Each row is a point. The points of each table are mixes of a few directions, plus a little noise. How many directions does each table use, and how many do they share? Where both have some left over, give the other angles between the two spaces (their principal angles), to ten degrees, smallest first.
(in the rows, 128 means zero)

First, 7 rows:
[[128 141 147]
 [120 109  86]
 [138 110 115]
 [147 140 178]
 [114 114  82]
 [ 94 195 172]
 [158  88 116]]
Second (7 x 3):
[[152 100 125]
 [143  99 108]
 [ 82 196 156]
 [163  88 124]
 [121 154 157]
 [128  99  85]
 [107 160 140]]
Directions: first 2, second 2, shared 2

First:
[[ 85  65 115 148 168  95  83 133]
 [150 164 151 110 125  74 133 144]
 [133 126 166 180 111 148 148 161]
 [109  89  78 119 142 176 137 107]
 [131 162 132 157  75 122 110 129]
 [153 167 173 117 117 169 133 110]
 [135 123  81  66 158 113 150 112]]
Second, 10 rows:
[[132  71 105 119 105 154  79 181]
 [119 176 155 131 139 101 164  85]
 [164 125  71 157 192 158 172 119]
 [119 206 165 136 152  89 190  57]
 [126  98 122 120 109 139  96 158]
 [145 118  98 140 153 146 140 132]
 [110 173 168 123 121  96 147  91]
 [126  87 118 118 103 143  86 168]
 [113 129 151 116 102 116 110 132]
 [124  98 125 119 105 137  95 157]]
Directions: first 5, second 2, shared 0; angles 40, 60

First, 9 rows:
[[212  85 167 124 139 135  66  86 112 242 169  55]
 [107 156 122 137 105  99 129 110 163  77 135 169]
 [148 114 162  99 152 123 158 115 173 157 140  78]
 [ 94 172 149 160 114 167 149 137 123 106 103 183]
 [113  99 139 148 122 117 110 119 119 124 149 152]
 [152 101 108 102 146 120 123 140 114 151 129  82]
 [124 190  78 126 112 150 131 155 100  98  83 150]
 [108 105 135 140 125 112 123 122 131 112 144 147]
 [ 96 131  92 113 138 130 162 168 116  84  99 137]]
Second (8 x 12):
[[159 106 154 130 129 111 106 166 147 161 109 125]
 [141 119 139 129 129 121 119 143 136 142 120 127]
 [134 124 132 129 128 125 124 135 131 134 125 127]
 [ 64 172  76 123 125 163 174  51  90  59 168 134]
 [125 130 125 128 128 130 130 124 126 125 130 128]
 [102 146 107 126 127 142 146  97 113 100 144 130]
 [ 92 153  98 125 127 148 154  84 106  89 151 131]
 [208  73 194 134 131  85  71 224 176 214  78 121]]
Directions: first 5, second 1, shared 0; angles 60

First, 10 rows:
[[ 75 123 115  86 111  67 169 155 108 139 160 120  68 154 181 108 172 157
   88 135]
 [149 102 153 124 163 129 112  75 153 155 116 128 144  86 159 116 114 132
   74  85]
 [ 58 126 122 119 135 102 119 139 129 127 150 155  92 130 169 137 139 153
  103 147]
 [207  64 123 178 134 128 171  76 112 125 161 134 170 116 143 129  91 128
  144 147]
 [104 191 127  71  94 147 104 171 135 136  72  98 123 136  75 105 156 112
  133 106]
 [ 71 115  87 146 115 125 124 141 115 116 164 168 136 126 133 132 104 152
  154 189]
 [182 143 133 158 182 158  96 131 164 122 133  91 153 130  94 128 123  93
  149  61]
 [152 117 157 124 103 128 149 102 111 130  97 140 125 125 136 144 128 128
  119 145]
 [133 128 135 153  98 115 167 151  93  95 137 144  98 173 128 170 141 126
  169 182]
 [147 170 125 121 144 181  72 137 163 133  89 103 171 107  63 111 114  99
  149  82]]
Second:
[[127 140 195 134 141 126 103 133 120 117  91 154 106 121 142 173 127 117
   84 115]
 [ 93 106  57 145  88 117 190 114 121 111 178 134  92 186 146 140 157 157
  221 219]
 [ 98 149 149 113 158 121  86 155 139 135 122 129 123 108 133 122 127 125
   78  85]
 [134 132 176 139 129 128 123 124 116 115 101 150 110 131 141 169 129 122
  110 133]
 [189 126 119 109 140 150 111 122 138 156 116  90 199  82  89  65  95 109
  101  64]
 [142 137 178 132 139 129 109 128 122 125  97 142 126 114 132 153 121 116
   92 109]
 [136 133 119 113 142 132 108 137 139 143 129 111 154 106 115  95 116 123
  107  91]
 [106 130 108 124 130 123 127 135 133 129 145 124 122 135 132 119 135 136
  136 133]
 [153 132 148 123 138 135 112 127 129 137 112 122 150 106 116 116 114 117
  101  98]
 [104  95  33 147  74 120 211 103 120 111 189 126 101 192 139 126 158 160
  249 234]]
Directions: first 6, second 3, shared 2; angles 30

First:
[[138 189 146 147 179 148  86 111 106 145 109  97  83 145 149  71  77 140
  123 148 173 153 139 100  55  74 102 119  97 131 131 155]
 [ 93  99  36 139 137 111 159 156 126 124 137 151 194 180 154 184 188  67
  140 134  80 145 147 147 138 120  98 143 126 116 108 190]
 [125 158 112 143 118 129 112 120 137 135  98 104 124 125 107 149 130 127
  146 138 120 128 131 112 105  86 126 156  90 108 129 156]
 [100 112  97 146 107 121 154 145 143 147  97 158 125 105 110 135 146 118
  151 103 113 135 126 147 161 132 134 153 112 131 138 139]
 [132 168 129 143 152 152 118 154 108 156 105 174 105 110 140  83 173 133
  160 131 170 132 128 113 110 134 131 135 115 153 166 174]
 [168 131 151 138 151 168 117 122 136 119 132 178 116 160 174  92 139 122
  106 166 124  73  90 110 140 186 204 117 213 159 118  80]
 [175 125 206  61 125 130 105 123  97  90 213 105 150 119 132 132 153 163
  104 141 162 110 134 114 120 171 116  74 163 132 141 101]
 [116  68 154 113  78  92 147  81 169  97 140  58 124 120  87 170  19 146
   75 102  77 126 122 159 166 120 137 121 136  98  78  26]
 [100 103 123 118 103 106 155 141 131 137 127 128 129  90 100 137 127 137
  141  88 129 154 141 154 153 129 103 132  98 125 141 132]]
Second (8 x 32):
[[142  95 117 130 126 126 131  99 151  95 147 108 155 187 152 163  95 104
   83 159  73  96 111 129 141 140 163 121 185 114  76  73]
 [153 105 129 117  79 129 130 112 164  98 135 122 164 140 107 197 158 119
  117 156  70  65 100 118 165 156 191 148 170 106 105  82]
 [ 91  98 118 117  84  95 160 140 139 138 119 119 132  74  77 156 127 141
  149  76 120 157 143 160 163 120  96 142  80 115 143 133]
 [135 134 164 113 106 126 124 127 129 132 127 122 110  84  98 121 128 157
  138 112 148 125 126 126 137 135 132 128 113 129 149 115]
 [102 134  95 197 157 147 142 122 152 167  50 167  66 137 152  62  64 114
  126 119 124 138 105 140 134 113 163 154 133 152 116 110]
 [132 186 154 146 182 155 103 142  92 165 106 152  69 107 153  34 118 150
  148 124 207 160 137 112  79 112 104 114 101 162 168 169]
 [115 151 106 138 152 133 127 150 108 148 117 149 125 126 140 107 159 120
  154 124 153 152 143 125 107 113  99 132 101 138 149 185]
 [154 121 142  66 138 112 109 130  90  81 222  85 202 169 146 184 176 119
  109 156 130 130 158 114  98 134  76  84 142 107 118 156]]
Directions: first 6, second 5, shared 5

First, 8 rows:
[[143 133 115 144 122 128 105 119 109 119  96 133 112 137 102 135 130 138
  189 137 133 119 131 117 122 130  94 112 146 133 117 138]
 [ 97 119 154  96 141 129 173 146 166 146 192 117 160 111 179 114 123 107
    7 111 117 145 122 149 140 125 196 159  92 118 149 107]
 [140 131 118 140 124 128 111 121 114 121 104 132 116 134 109 133 130 136
  173 134 132 122 130 120 123 129 102 116 141 132 120 136]
 [109 122 144 109 135 129 155 139 151 139 167 121 147 117 159 119 125 115
   55 118 122 138 124 141 136 126 169 147 107 122 141 115]
 [147 134 112 148 121 128 101 117 105 117  89 134 109 139  98 137 131 140
  201 139 135 118 132 115 120 130  87 109 149 134 115 141]
 [137 131 120 137 125 128 115 123 117 123 110 131 119 133 114 132 129 134
  162 133 131 123 130 122 124 129 109 119 138 131 122 134]
 [126 128 129 126 129 128 131 129 130 129 132 127 130 127 131 127 128 127
  121 127 127 129 128 129 129 128 132 130 126 127 129 127]
 [125 127 130 125 129 128 132 129 131 129 134 127 131 127 133 127 127 126
  117 127 127 130 128 130 129 128 134 131 125 127 130 126]]
Second:
[[118 118 139 140 126 117 145 127 162 145 129 144 133 127 146 130 127 122
   96 113 127 119 145 121 118 137 128 128 152 136 145 125]
 [143 128  88 139 149 143 101 164  49 145 121 122 104 153 159 167  81 129
  120 134 149 159 123 135 137  94 104 157  93  92 110 127]
 [135 139 131 131 109 127 119 104 137 107 102 132 125 113 100 111 151 137
  186 138 126 115 131 120 133 142 118 103 151 141 125 135]
 [127 156 128 100 103 147 132 111 119  99 124 115 137  71 145  89 149 132
  146 145 130 149 121 139 182 130 171 120 113 115 126 121]
 [139 127 109 150 129 128 112 136 102 138 103 139 111 140 137 148 110 132
  147 128 141 131 139 120 125 120  97 129 139 120 124 133]
 [125 123 133 136 126 121 134 125 146 135 125 137 129 130 132 130 129 126
  120 121 127 121 137 123 120 134 123 125 144 134 136 128]
 [119 116 129 141 135 121 141 141 141 153 134 142 129 136 161 142 111 120
   80 112 133 130 143 125 120 126 126 141 137 124 142 123]
 [113 123 166  83 139 123 148 115 174 103 186  97 160 134  70  98 165 122
  110 132  95 108  92 143 107 142 172 124  96 154 123 126]
 [133 123 127 131 136 125 119 129 123 126 128 124 124 148 103 137 128 130
  145 130 124 119 121 126 110 128 112 125 127 135 121 133]]
Directions: first 1, second 4, shared 1

First (8 x 32):
[[148 139  98  95 163 145 112 103 132 176 137 139 100 110 137 135 110 133
  151 113 140 166 154 150 125 142 155 152 140  85 137 152]
 [ 79 100 202 210  40  86 167 190 118   7 106 100 197 174 106 110 172 116
   70 165  99  32  64  73 136  93  61  68  97 236 106  67]
 [134 131 119 118 139 133 123 120 129 143 131 132 119 122 131 130 122 129
  135 124 131 140 136 135 127 132 137 135 132 115 131 135]
 [124 126 133 134 122 125 131 133 127 119 127 126 133 131 126 127 131 127
  124 131 126 122 123 124 129 125 123 124 126 136 126 124]
 [137 133 114 113 145 136 120 116 130 151 132 133 115 119 132 131 120 130
  139 121 133 146 140 138 127 134 141 140 134 107 132 140]
 [130 129 125 125 131 130 126 126 128 133 129 129 125 126 129 129 126 129
  130 127 129 132 131 130 128 129 131 130 129 124 129 130]
 [116 121 146 148 106 118 138 143 126  98 122 121 145 139 122 123 139 125
  114 137 121 104 112 114 130 120 112 113 120 155 122 113]
 [155 144  86  81 178 152 106  93 133 196 141 144  89 102 140 139 103 135
  161 107 144 182 164 159 123 148 166 161 146  67 140 163]]
Second, 9 rows:
[[ 80 117 105 155 168  80 113  83 146  68 108 115 181  78 114 160 128 131
   95  94 123  90 185 117  54  49 110  81 138 152 114 100]
 [106 126  99 129 171 105 111  87 142 112 120 125 149  87 123 152 120 132
  118  99 130 122 178 132  79  83 129 109 140 123 124 122]
 [148 130 158 128  85 150 146 169 115 141 136 130 108 169 132 105 137 123
  137 156 125 132  79 123 176 171 126 145 116 135 132 133]
 [153 129 165 127  75 155 149 179 111 146 138 131 103 179 133  98 138 122
  139 164 125 134  67 123 188 182 126 150 113 135 133 135]
 [118 125 126 135 132 118 127 122 131 114 124 125 140 121 125 133 129 128
  120 123 126 118 136 124 115 113 123 118 129 136 125 121]
 [109 123 119 139 144 108 122 109 135 103 120 123 150 107 122 140 128 129
  115 114 126 113 152 124  98  96 120 109 132 138 123 117]
 [151 132 148 120  98 152 140 159 117 153 137 133 103 161 134 108 132 125
  142 150 128 142  89 129 171 171 132 150 120 123 134 139]
 [155 130 161 124  79 157 148 175 112 150 138 132 101 176 134 100 137 123
  141 161 126 138  71 125 187 182 129 152 114 131 134 137]
 [131 138  73  95 200 127  97  69 143 165 130 138 117  75 134 156 103 137
  144  89 142 163 195 154  84 106 156 137 151  79 133 148]]
Directions: first 1, second 2, shared 1

First (8 x 32):
[[154 114  89 155  80 163 133 116  38 116 222  33  28 162 108 207 180  49
  102 129 135 182  58 160  94 131  68 135 145  89  96 145]
 [137 125 116 137 113 137 129 123 100 124 157  99  96 138 121 153 144 104
  120 128 129 145 107 138 117 128 110 131 133 115 118 134]
 [107 138 160 104 167 101 123 138 199 137  51 206 208  98 145  63  86 192
  149 127 124  84 186 102 156 126 176 122 115 161 153 115]
 [136 124 117 135 113 138 129 124 102 124 155 101  98 140 121 151 142 105
  121 128 129 144 108 136 118 129 111 130 133 117 118 134]
 [138 124 113 137 111 140 130 123  97 124 160  91  90 139 118 156 148  99
  118 128 129 147 103 137 117 129 107 129 134 114 116 134]
 [107 139 158 106 164 101 125 138 196 136  53 202 207 101 144  67  89 188
  149 127 122  87 182 103 154 125 175 123 115 159 152 114]
 [117 134 145 115 148 114 126 133 164 133  90 166 170 115 135  97 108 160
  140 127 126 106 158 115 140 127 151 126 122 145 140 121]
 [129 128 127 129 126 130 128 127 126 128 131 124 125 129 128 131 130 125
  128 130 129 131 125 128 127 128 125 129 129 126 126 129]]
Second:
[[104 154 164  82 153 148 127 148 180 175 169  96  89 118 135 108  89 134
  113  97 136 161 124 129 126 132 134 125 135 112 145  90]
 [118 135 131 120 155 121 115 132 126 138 106 164 136 123 115 109  98 147
  113 105 153 113 171 137 147 140 137 126 134 131 132 127]
 [111 146 151 106 149 143 136 145 180 168 124 132 112 101 125 102  79 158
  101 102 156 125 137 122 163 140 133 107 120 118 146 130]
 [237  73 116 123 102 115 180 119 139  72  91 125 205  67 236 172 164 110
  208 249  57  57 111  75 156 121 156 105 121 216 114 115]
 [139 120 118 140 115 135 153 123 143 129 121 127 121 109 125 139 117 140
  109 143 144 106 107 120 164 131 120  97 120 126 125 158]
 [ 98 147 142 148 117 144 101 146 117 143 130 117 119 146 103 105 150 126
  127  86 123 165 118 136  97 128 106 162 100 101 151 149]
 [ 87 139 137 117 132 109 137 117 187 134 126 140 141 139 117 107 112 158
  121 133 125 128 113 118 126 107 153 109 134 118 127 113]
 [147 109  94 147 115 114 126 106  72  94 138 127 123 152 119 164 153 100
  130 150 128 122 126 143 116 124 121 130 150 132 100 129]
 [112 129 100 170 115 123  74 118  10  98 148 124 107 197  77 146 187  78
  130  87 127 174 144 173  59 128  94 191 139  99 113 140]]
Directions: first 1, second 6, shared 1
